Rows are points. The window is the flat piece filled in between its corners: a triangle in 3 columns, a solid with four corners in 4, and so on. A path goes straight from each point to the next, and from the last back to the first. List the points from which the path goes on through the window.

Window (4 x 4)
[[ 0.06  0.55 -0.44 -0.11]
 [-0.29  0.01  0.67 -0.82]
 [-0.44 -0.05 -0.54  0.04]
 [ 0.53 -0.66  0.17 -0.25]]
Path:
(1): [-0.21  0.09 -0.49 -0.62]
(2): [-0.33  0.07  0.06  0.29]
(3): [ 0.17 -0.03 -0.52  0.77]
(4): [ 0.47 -0.17 -0.86 -0.44]
(5): [ 0.41  0.10 -0.07 -0.68]
(6): [0.42 0.41 0.43 0.23]
(7): [-0.33 -0.14  0.64 -0.13]
(8): [-0.19  0.04  0.19 -0.93]
Through the window after points: 1, 7

Window (8 x 8)
[[ 0.50 -0.95  0.38  0.36 -0.47 -0.35  0.15 -0.05]
 [-0.12 -0.72 -0.15 -0.57 -0.95 -0.68 -0.20  0.05]
 [ 0.37 -0.45 -0.21 -0.08  0.47  0.69 -0.32 -0.11]
 [-0.42 -0.10  0.30  0.02 -0.23  0.27 -0.23  0.17]
 [-0.32  0.68 -0.48  0.01  0.82 -0.25 -0.90  0.53]
 [-0.16 -0.70  0.31 -0.06  0.36 -0.37  0.28 -0.26]
 [-0.24 -0.53 -0.35  0.03 -0.88 -0.93  0.89  0.07]
 [ 0.12  1.07 -0.21 -0.65  0.47 -0.38 -0.45  0.46]]
Path:
(1): [-0.19 -0.29 -0.22  0.17 -0.68 -0.09 -0.30 -0.92]
(2): [-0.05 -1.04  0.00 -0.07 -0.19 -0.20  0.20  0.45]
(3): [ 0.18 -1.08  0.25 -0.03 -0.11 -0.33  0.23  0.63]
(4): [ 0.10 -0.21  0.03  0.29 -0.64 -0.45  0.19 -0.54]
(5): [-0.22 -0.12 -0.23  0.02 -0.23 -0.29 -0.41 -0.39]
(6): [ 0.21 -0.38 -0.02 -0.59  0.38  0.16  0.38  0.84]
(7): [ 0.07 -0.78  0.04 -0.23 -0.34 -0.54  0.39  0.78]
(8): [-0.18 -0.19 -0.17  0.27 -0.50 -0.55  0.22 -0.91]
(9): [ 0.04 -0.49 -0.23  0.18 -0.17  0.10 -0.31 -0.64]
(10): [ 0.25 -0.85  0.17 -0.09  0.28  0.41  0.17  0.62]
(11): [-0.08 -0.58  0.19 -0.23  0.25 -0.24  0.07  0.49]
(12): [-0.07 -0.32  0.10 -0.12  0.07 -0.42  0.07 -0.41]
(13): [-0.22  0.24 -0.23  0.10 -0.01 -0.36 -0.55 -0.30]
(14): [-0.16 -0.26 -0.24 -0.48  0.01 -0.38 -0.36  0.77]
(15): [ 0.07  0.28 -0.15 -0.48  0.42 -0.23 -0.32  0.69]
(16): [-0.13  1.06 -0.30 -0.18  0.20 -0.53 -0.46 -0.17]
Through the window after points: 3, 7, 11, 13, 15

Window (11 x 11)
[[-0.12 -0.22  0.45 -0.30 -0.33 -0.23 -0.38  1.22 -0.53  0.09 -0.13]
 [-1.11  0.08  0.26 -0.32 -0.02  0.20  0.46  0.68  0.31 -0.03 -0.02]
 [-0.14 -0.45 -0.28  0.53 -0.15  0.27 -0.36  0.53  0.58 -0.88  0.91]
 [-0.42  0.07 -0.44  0.39 -0.35  0.35 -0.02  0.74  0.18  0.13  0.00]
 [-0.81  0.40  0.03 -0.94 -0.53 -0.65 -0.29 -0.12 -0.33  0.32  0.34]
 [ 0.39  0.21  0.81  0.12 -0.69  0.86  0.40 -1.19  0.21 -0.57  0.43]
 [-0.52  0.52  0.51 -0.37  0.01 -0.03 -0.92  0.12 -0.43  0.21  0.34]
 [ 0.21 -0.31 -0.14  0.56  0.42  0.09  0.18  0.72 -0.06 -0.21  0.65]
 [ 0.50 -0.21 -0.63 -0.06  0.20  0.82 -0.23  0.47  0.55 -0.73  0.90]
 [ 0.66 -0.68  0.61  0.02 -0.26  0.65 -0.28 -1.07  0.93  0.32  0.26]
 [-1.06 -0.19  0.09 -0.67 -0.35  0.16 -0.38  0.00 -0.74  0.29  0.31]]
Path:
(1): [-0.12 -0.08  0.17  0.08 -0.24  0.33 -0.06 -0.30  0.14 -0.57  0.26]
(2): [ 0.06  0.04  0.38  0.07 -0.52  0.47 -0.04 -0.07  0.24 -0.20  0.80]
(3): [-0.32 -0.10  0.26 -0.04 -0.42  0.27 -0.15  0.30 -0.01  0.22  0.40]
(4): [-0.09 -0.21  0.05 -0.04  0.17 -0.29 -0.39  0.02 -0.10 -0.54 -0.57]
(5): [-0.46 -0.23  0.08 -0.04  0.01 -0.14 -0.20  0.24 -0.30 -0.18 -0.11]
(6): [-0.08  0.15  0.63 -0.16 -0.54  0.21 -0.29  0.71 -0.13  0.55  0.53]
(7): [-0.19 -0.12  0.54 -0.10 -0.45  0.43 -0.41  1.13 -0.02  0.35  1.20]
(8): [ 0.05 -0.19  0.00 -0.03  0.03  0.07 -0.17  0.37 -0.06 -0.23  0.06]
(9): [-0.40 -0.16 -0.13 -0.24  0.05  0.06 -0.39 -0.08 -0.09 -0.28 -0.39]
(10): [-0.26 -0.25  0.46 -0.36 -0.53  0.48 -0.15  0.06 -0.07  0.44  1.07]
(11): [-0.48 -0.12  0.28 -0.16 -0.45  0.01 -0.23  0.59  0.02  0.51  0.73]
(12): [-0.35 -0.22 -0.17 -0.29  0.05 -0.03 -0.41  0.57 -0.15 -0.13 -0.19]
Through the window after points: 1, 7, 9

Window (12 x 12)
[[ 0.46 -0.51 -0.97  0.84  0.03  0.02  0.21  0.38  0.88 -0.20  0.02 -0.39]
 [ 0.28  0.44  0.56 -0.13  0.30 -0.20  0.61 -0.95 -0.45 -0.10 -0.62  0.83]
 [-0.84  0.02  0.19  0.33  0.10  0.36 -0.02  0.24  1.14 -0.32 -0.76  0.09]
 [ 0.04 -0.53  0.04  0.71  0.28 -0.01 -0.91  0.55  0.68  0.39 -0.26 -0.55]
 [ 0.52 -0.02 -0.24 -0.89  1.17 -0.05 -0.57  0.28  0.35  0.81 -0.42 -1.12]
 [-0.04 -0.44  0.07 -0.74 -0.36  0.28 -0.45  0.28  0.35 -0.11 -0.46 -0.05]
 [-0.41 -0.34 -0.68  0.36 -0.15  0.03  0.69 -0.22 -0.25  0.16  0.04  0.33]
 [-0.35 -0.05 -0.94 -0.22 -0.26 -0.48 -0.89  0.35  0.13 -0.31  0.17 -0.24]
 [ 0.12 -0.03 -0.57 -0.40 -0.27 -0.35 -0.01 -0.40  0.46  0.55  0.43  0.00]
 [-0.08  0.43  0.11  0.18 -0.33 -0.56  0.95  0.02 -0.19  0.18 -0.58  0.70]
 [-0.09 -0.82  0.17 -0.45  0.69 -0.66  0.22  0.23  0.53 -0.21 -0.09 -0.98]
 [-0.22  0.25  0.09 -0.23 -0.88  0.89  0.21  0.37  0.17 -0.73  1.27  0.33]]
Path:
(1): [-0.18 -0.48  0.02 -0.28  0.81  0.16 -0.22  0.51  0.53  0.15  0.26  0.81]
(2): [-0.19  0.20 -0.03 -0.41 -0.32 -0.01  0.04 -0.27  0.01  0.09 -0.24 -0.27]
(3): [-0.10  0.20 -0.07  0.27 -0.27  0.08  0.17 -0.23  0.07  0.01 -0.49  0.09]
(4): [-0.17 -0.03 -0.26 -0.31  0.48 -0.37 -0.12  0.51  0.52  0.16  0.18  0.90]
(5): [ 0.00 -0.57 -0.34 -0.19  0.85 -0.18 -0.18  0.77  0.59  0.09 -0.03  0.27]
(6): [ 0.30 -0.04 -0.41  0.08 -0.17  0.04 -0.05 -0.10  0.41  0.18 -0.21 -0.68]
(7): [ 0.05 -0.15 -0.34  0.12 -0.41  0.08  0.32  0.08  0.35 -0.07 -0.02 -0.69]
(8): [ 0.16 -0.29 -0.40  0.22  0.33 -0.02 -0.04  0.27  0.61 -0.24  0.34  0.57]
(9): [-0.12 -0.37 -0.49 -0.10  0.23 -0.17 -0.32  0.47  0.68  0.11  0.11  0.00]
(10): [-0.12 -0.04 -0.40  0.29 -0.61 -0.09 -0.21  0.06  0.27  0.32 -0.04 -0.93]
(11): [-0.21  0.28  0.22  0.14 -0.61 -0.17  0.30 -0.45 -0.29  0.17 -0.73 -0.17]
(12): [ 0.06  0.04 -0.04 -0.10  0.51 -0.25  0.51  0.29  0.46 -0.11 -0.15  0.86]
Through the window after points: 5, 7, 11

Window (14 x 14)
[[ 0.01  0.79  0.18  1.35  0.01  0.11  0.04  0.22  0.79 -0.13 -0.56 -0.13
  -0.03 -0.44]
 [-0.11 -0.08 -0.12 -0.17  0.30  0.38  0.49 -0.27 -0.05 -0.36  0.75  0.47
   0.49 -0.42]
 [ 0.41  0.54 -0.84 -0.28  0.48  0.96  0.16 -0.50 -0.46 -0.33 -0.04  0.04
   0.07 -0.39]
 [-0.22  0.09 -0.84  0.17  0.07  0.70 -0.55 -0.59  0.10  0.00  0.55  0.16
  -0.09  0.05]
 [ 0.14 -0.53  0.67  0.04  0.89 -0.21  0.10  0.34  0.60 -0.16 -0.58 -0.96
   0.03  0.23]
 [-0.36  0.08 -0.82  0.10 -0.67  0.89  0.03  0.04 -0.28 -0.20  0.06  0.02
   0.75 -0.37]
 [ 0.56 -0.13 -0.45  0.17  0.00  0.38  0.56 -0.20 -0.12  0.54  0.16 -0.01
  -0.06  0.08]
 [-0.64 -0.02 -0.85 -0.19  0.34  0.65  0.68 -0.06 -0.07 -0.14 -0.06  0.44
  -0.10  0.16]
 [-0.38  0.36  0.41  1.15 -0.72 -0.08 -0.03 -0.79  0.06 -0.44 -0.85 -0.05
  -0.05 -0.28]
 [-0.24  0.19  0.30  0.53 -0.36 -0.39  0.29  0.10  0.61 -0.42 -0.29 -0.91
  -0.69 -0.64]
 [-0.07 -0.45  1.10 -0.20  0.61 -0.36 -0.18  0.87  0.20  0.30 -0.61 -0.29
  -0.66 -0.45]
 [ 0.08  0.76 -0.72 -0.50 -0.41  0.35  0.10 -0.23  0.00 -0.32  0.24  0.50
   0.37  0.36]
 [-0.07 -0.24  0.37  0.67  0.59 -0.98  0.04  0.86 -0.31 -0.42 -0.31 -0.50
  -0.28 -0.13]
 [ 0.33 -1.02  0.47  0.53  0.01 -0.62  0.07  1.02  0.40 -1.17 -0.66  0.15
  -0.51 -0.35]]
Path:
(1): [-0.32 -0.06 -0.46  0.02  0.13 -0.04  0.30 -0.23  0.23 -0.30 -0.52  0.45
  0.39 -0.55]
(2): [ 0.01  0.30  0.35  0.62 -0.08  0.77  0.19  0.13 -0.19 -0.16  0.70 -0.43
 -0.40  0.30]
(3): [ 0.23  0.11  0.21  0.26  0.10  0.62  0.50  0.28  0.06 -0.82  0.11 -0.29
 -0.43  0.32]
(4): [-0.09 -0.24 -0.37  0.04  0.42 -0.10 -0.07 -0.06  0.15  0.04 -0.42  0.05
  0.19 -0.46]
(5): [-0.03 -0.20 -0.27 -0.19  0.41 -0.20  0.22 -0.14  0.31  0.04 -0.03 -0.15
  0.11 -0.42]
(6): [-0.07 -0.03  0.83  0.39  0.18  0.49  0.12  0.46 -0.05 -0.52 -0.02 -0.04
 -0.15  0.03]
(7): [ 0.00  0.31 -0.08  0.24 -0.15  0.84  0.15 -0.08 -0.38 -0.48 -0.05  0.05
 -0.32  0.02]
(8): [-0.18 -0.14 -0.69  0.22  0.15 -0.58  0.15 -0.09  0.61  0.06  0.09  0.15
  0.27 -0.67]
Through the window after points: 1, 3, 5

Window (14 x 14)
[[ 0.06  0.77 -1.12 -0.15  0.89  0.10 -0.41 -0.82 -0.30  0.08 -0.53 -0.12
  -0.06  0.86]
 [ 0.35 -0.49  0.75  0.11  0.01  0.34 -0.64  0.90  0.27  0.43 -0.14  0.48
   0.00  0.32]
 [-0.18  0.14  0.01  0.16 -1.52  0.34 -0.48 -0.19  0.63 -0.08  0.99  0.50
  -0.12 -0.69]
 [-0.26 -0.91  0.57 -0.02  0.06  0.42  0.12 -0.27  0.32  0.71 -0.06 -0.69
  -0.05  0.20]
 [-0.03 -0.78 -0.24 -0.25  0.15  0.19 -0.08 -0.07  0.61  0.16  1.37  0.28
  -0.02 -0.61]
 [-0.05 -0.57 -0.58 -0.04 -0.54  0.25  0.17 -0.55  0.77  0.36  0.35  0.65
   0.35 -0.22]
 [-0.54 -0.25  0.36 -0.57 -0.71 -0.18  1.03  0.66  0.25 -0.80  0.28 -0.90
   0.02 -0.23]
 [-0.39 -0.30 -0.64  0.66  0.62 -0.05  0.00 -0.45 -0.32  1.12 -0.48  0.09
  -0.12  0.28]
 [ 1.00 -0.20  0.89  0.81 -0.69  0.33 -0.34  0.16 -0.48 -0.53  0.27 -0.13
   0.51  0.33]
 [ 0.49  0.02  0.26  0.09 -0.04  0.40  0.67 -0.10 -0.41  0.15 -0.46 -0.35
  -0.67  0.48]
 [ 0.51 -0.77 -0.19 -0.37 -0.04 -0.65 -0.69  0.48  0.20 -0.02 -0.59 -0.35
  -0.49  0.33]
 [-0.12 -0.22  1.16 -0.98 -0.64 -0.46  0.31 -0.90 -0.96  0.00  0.18 -0.25
   0.23 -0.03]
 [ 0.27  0.43  0.62 -0.19  0.10 -0.48  0.50 -0.45  0.53  0.36  0.05 -0.22
  -0.26 -0.02]
 [ 0.32  0.09  0.83  0.30  0.10 -0.63 -0.93 -0.02  1.11 -0.68 -0.43  1.08
  -1.25  0.49]]
Path:
(1): [-0.06  0.00  0.12  0.09  0.19  0.09 -0.12 -0.11 -0.09 -0.22 -0.63 -0.05
 -0.03 -0.76]
(2): [-0.08 -0.36  0.09  0.10 -0.31 -0.05  0.09 -0.05  0.07  0.53  0.34  0.00
 -0.09  0.54]
(3): [ 0.23  0.19  0.23 -0.06 -0.81 -0.22  0.41 -0.10  0.27  0.20  0.28 -0.04
 -0.22  0.84]
(4): [-0.04 -0.59  0.32 -0.50  0.42  0.32 -0.45 -0.33 -0.02 -0.48  0.02 -0.09
  0.19 -1.27]
(5): [ 0.36 -0.38  0.27  0.13 -0.19  0.26 -0.24 -0.03  0.18 -0.05 -0.04  0.17
  0.07 -0.37]
(6): [ 0.03 -0.32  0.01  0.00 -0.37 -0.18 -0.09 -0.07  0.38  0.30  0.21  0.11
 -0.12  0.58]
(7): [ 0.05 -0.39  0.05 -0.20 -0.45 -0.12  0.04 -0.06  0.14  0.28  0.34 -0.12
 -0.43  0.54]
(8): [ 0.17  0.08  0.15  0.32 -0.28  0.43 -0.15 -0.19  0.19 -0.04 -0.25  0.12
 -0.02 -0.60]
(9): [-0.07 -0.56  0.45 -0.07 -0.03  0.39  0.09 -0.09  0.15  0.36 -0.25 -0.36
 -0.02 -0.24]
(10): [-0.12 -0.69  0.29  0.00 -0.06  0.11 -0.01 -0.30  0.37  0.52  0.18 -0.38
 -0.13  0.48]
(11): [-0.25 -0.36  0.03  0.13 -0.06  0.10 -0.01 -0.24  0.06  0.44  0.46  0.08
 -0.14  0.54]
(12): [ 0.38 -0.43 -0.02  0.06 -0.12  0.11 -0.21  0.04  0.45  0.10 -0.26 -0.09
  0.07 -1.20]
(13): [-0.23  0.17  0.18 -0.04  0.37 -0.10  0.26 -0.19  0.34 -0.25 -0.37 -0.07
 -0.07 -1.23]
(14): [ 0.18 -0.29  0.19 -0.13 -0.20 -0.16  0.09 -0.18  0.16  0.40  0.41 -0.10
 -0.17  0.56]
(15): [ 0.05 -0.51  0.55 -0.09 -0.65 -0.22  0.19  0.38  0.07  0.09  0.65  0.18
 -0.07  0.69]
(16): [ 0.10 -0.24  0.36 -0.04 -0.01  0.18 -0.10 -0.26  0.46  0.01 -0.36 -0.40
 -0.13 -0.88]
Through the window after points: 1, 5, 7, 9, 11, 13

Window (14 x 14)
[[ 0.03 -0.11 -0.01 -0.19  0.58  0.63 -0.49  0.30 -0.01  0.66 -0.07  0.39
   0.14 -0.11]
 [ 0.07 -0.63  0.29  0.57 -0.36  0.27 -0.73  0.05 -0.22  0.33  0.25 -0.40
   0.19  0.12]
 [-0.73 -1.57 -0.32  0.61  0.10 -0.18  0.51 -0.24  0.45 -0.30  0.14  0.30
  -0.37  0.74]
 [-0.86  0.28  0.28 -0.97 -0.04 -0.20 -0.46 -0.39 -0.37  0.36 -0.25 -0.69
   0.68 -0.16]
 [ 0.38  0.09 -0.19 -0.03  0.03  0.04 -0.76 -0.47 -0.06 -0.13  0.75  0.33
  -0.31 -0.28]
 [-0.09 -0.22 -0.40 -0.91  0.55 -0.51 -0.84 -0.60 -0.02  0.97 -0.41 -0.84
   0.94  0.29]
 [-0.10 -0.04 -0.39  0.98  0.21  0.80  0.30  0.31  1.22 -0.64 -0.23 -0.18
   0.18  0.31]
 [-0.61 -0.89 -0.45  0.61  0.42  0.02  0.07  0.65  0.78 -0.70 -0.10 -0.50
  -0.97  0.47]
 [ 0.84 -0.57  0.20 -0.05 -0.85  0.42 -0.32 -0.47 -0.51 -0.07 -0.64  0.49
  -0.52 -0.01]
 [ 0.71 -0.25  0.35 -0.53 -0.65  0.49  0.22 -0.69  0.12  0.63  0.25 -0.43
  -0.45 -0.25]
 [ 1.18  0.13  0.34  0.05 -0.31 -0.33 -0.36  0.52 -0.29  0.46  0.18  0.61
   0.31 -0.33]
 [ 0.74  0.43  0.17  0.04 -0.05  0.07 -0.31 -0.13 -0.75  0.63  0.17  0.26
  -0.09  0.62]
 [ 0.02 -1.02 -0.84  0.73  0.37  0.43  0.48  0.51 -0.08 -0.67  0.27 -0.14
  -0.10  0.23]
 [-0.79  0.13 -0.80 -0.49 -0.47  0.02 -0.66  0.19  0.19  0.65 -0.03 -0.43
   0.40  0.13]]
Path:
(1): [ 0.06 -0.23  0.25 -0.69 -0.36  0.25 -0.59 -0.05  0.04  0.04  0.33 -0.34
  0.32  0.81]
(2): [ 0.05 -0.06 -0.32  0.55  0.14 -0.20 -0.20 -0.41 -0.25  0.85 -0.50  0.10
 -0.16 -0.67]
(3): [-0.16  0.05 -0.18  0.39  0.07  0.17 -0.04 -0.14  0.17  0.37 -0.04 -0.06
 -0.39 -0.24]
(4): [ 0.40 -0.65 -0.22 -0.45 -0.11  0.25 -0.10  0.03  0.19 -0.36  0.22 -0.11
  0.32  0.43]
(5): [ 0.43 -0.36  0.03 -0.94 -0.11  0.48 -0.49  0.06 -0.10  0.05  0.47 -0.11
  0.19  0.84]
(6): [ 0.01  0.23  0.11  0.42 -0.19 -0.20  0.08 -0.58 -0.25  0.78 -0.37 -0.30
 -0.17 -0.60]
(7): [ 0.01 -0.15 -0.41  0.82 -0.12 -0.08 -0.15 -0.14 -0.15  0.32 -0.05  0.07
 -0.28  0.06]
(8): [ 0.53 -0.53 -0.01 -0.62 -0.01  0.49 -0.34  0.41  0.43 -0.01  0.31  0.04
  0.22  0.49]
(9): [ 0.06 -0.39  0.17 -0.25  0.12  0.15 -0.47  0.36  0.43 -0.29  0.40 -0.08
  0.16  0.48]
(10): [-0.17 -0.31 -0.41  0.61  0.23  0.06  0.13  0.07  0.07  0.51 -0.02 -0.12
 -0.20 -0.15]
(11): [-0.15 -0.24 -0.32  0.09  0.19 -0.05 -0.23 -0.35  0.03  0.45 -0.20 -0.26
 -0.01  0.05]
(12): [ 0.12 -0.75 -0.03 -0.32 -0.01  0.02 -0.46 -0.05  0.21 -0.04  0.17 -0.10
  0.47  0.49]
Through the window after points: 5, 11

Window (14 x 14)
[[-0.48  0.11 -0.96  0.32  0.40 -0.18  0.26  0.00  0.40  0.59  0.19 -0.22
  -0.14 -0.73]
 [-0.52  0.15 -0.21 -0.13 -0.47  0.18 -0.33 -0.58  0.53  0.05 -0.41  0.32
   0.24  0.04]
 [-0.28  0.41 -0.63 -0.65 -0.23 -0.19  0.24  0.35  0.62  0.16  0.54  0.06
   0.09 -0.24]
 [ 0.55  0.13  0.94  0.43 -0.45 -0.49 -0.33  1.19 -0.81 -0.75  0.20  1.23
  -0.11 -1.40]
 [-0.54  0.45  0.01 -0.16  0.10 -0.50 -0.55  0.28  0.32  0.71 -0.15  0.14
   0.38  0.40]
 [-0.24 -0.51  0.87  0.19 -0.09 -0.11  0.14  0.10 -0.04 -0.14  0.40  0.81
  -0.03 -0.21]
 [ 0.22  0.15 -0.38 -0.32  0.43  0.25 -0.19  0.24  0.40  0.44  0.11  0.57
  -0.08 -0.37]
 [-0.51  0.29  0.18 -0.14  0.37  0.14 -0.77 -0.38  0.41 -0.15  0.45 -0.22
   0.63  0.30]
 [-0.50  0.45 -0.11 -0.28  0.15  0.05 -0.03 -0.47 -0.17  0.38  0.18  0.01
  -0.62 -0.12]
 [ 0.55  0.11  0.28 -0.21  0.20 -0.24  0.57 -1.19 -0.31  0.54  0.01 -0.45
   0.27 -0.06]
 [-0.22  0.44  0.32 -0.37  0.58  0.08  0.59 -0.38 -0.44 -0.30 -0.10  0.35
   0.94  0.19]
 [-0.28  0.09  1.07 -0.18  0.87 -1.21 -0.78  0.02  0.29 -1.03 -0.30  0.60
   0.14 -0.27]
 [-0.56 -0.35  0.05 -0.74 -0.04 -0.10 -0.52  0.29 -0.20  0.09 -0.14  0.28
   0.45 -0.47]
 [-0.04  0.11  1.52  0.32  0.05 -0.16 -0.60  0.95  0.40 -0.40 -0.57 -0.23
  -0.55 -0.25]]
Path:
(1): [-0.06  0.14 -0.06 -0.03  0.13 -0.10 -0.11  0.03 -0.24  0.01  0.13  0.13
  0.27  0.23]
(2): [-0.05 -0.08 -0.39 -0.10  0.83 -0.32 -0.39  0.23 -0.51  0.16  0.26  0.04
 -0.67  0.46]
(3): [-0.29  0.19  0.94 -0.21 -0.45 -0.02  0.16 -0.01  0.39 -0.03 -0.01  0.53
  0.74 -1.05]
(4): [-0.26  0.41  0.73 -0.18  0.14  0.00 -0.04 -0.22  0.58  0.10 -0.56  0.50
  0.38 -0.61]
(5): [-0.34 -0.05  0.13 -0.09  0.05 -0.39 -0.41  0.22 -0.28 -0.32  0.42 -0.06
  0.04  0.23]
(6): [-0.22  0.07 -0.14  0.02 -0.21 -0.20 -0.45  0.19 -0.22 -0.41 -0.17  0.05
  0.08  0.73]
(7): [-0.24  0.26  0.33 -0.43  0.55  0.12  0.01 -0.35  0.39  0.33  0.17  0.35
  0.46 -0.75]
(8): [-0.11 -0.05  0.53 -0.23  0.20 -0.31  0.10 -0.40  0.33  0.33 -0.18 -0.15
 -0.09 -0.87]
Through the window after points: 6, 8
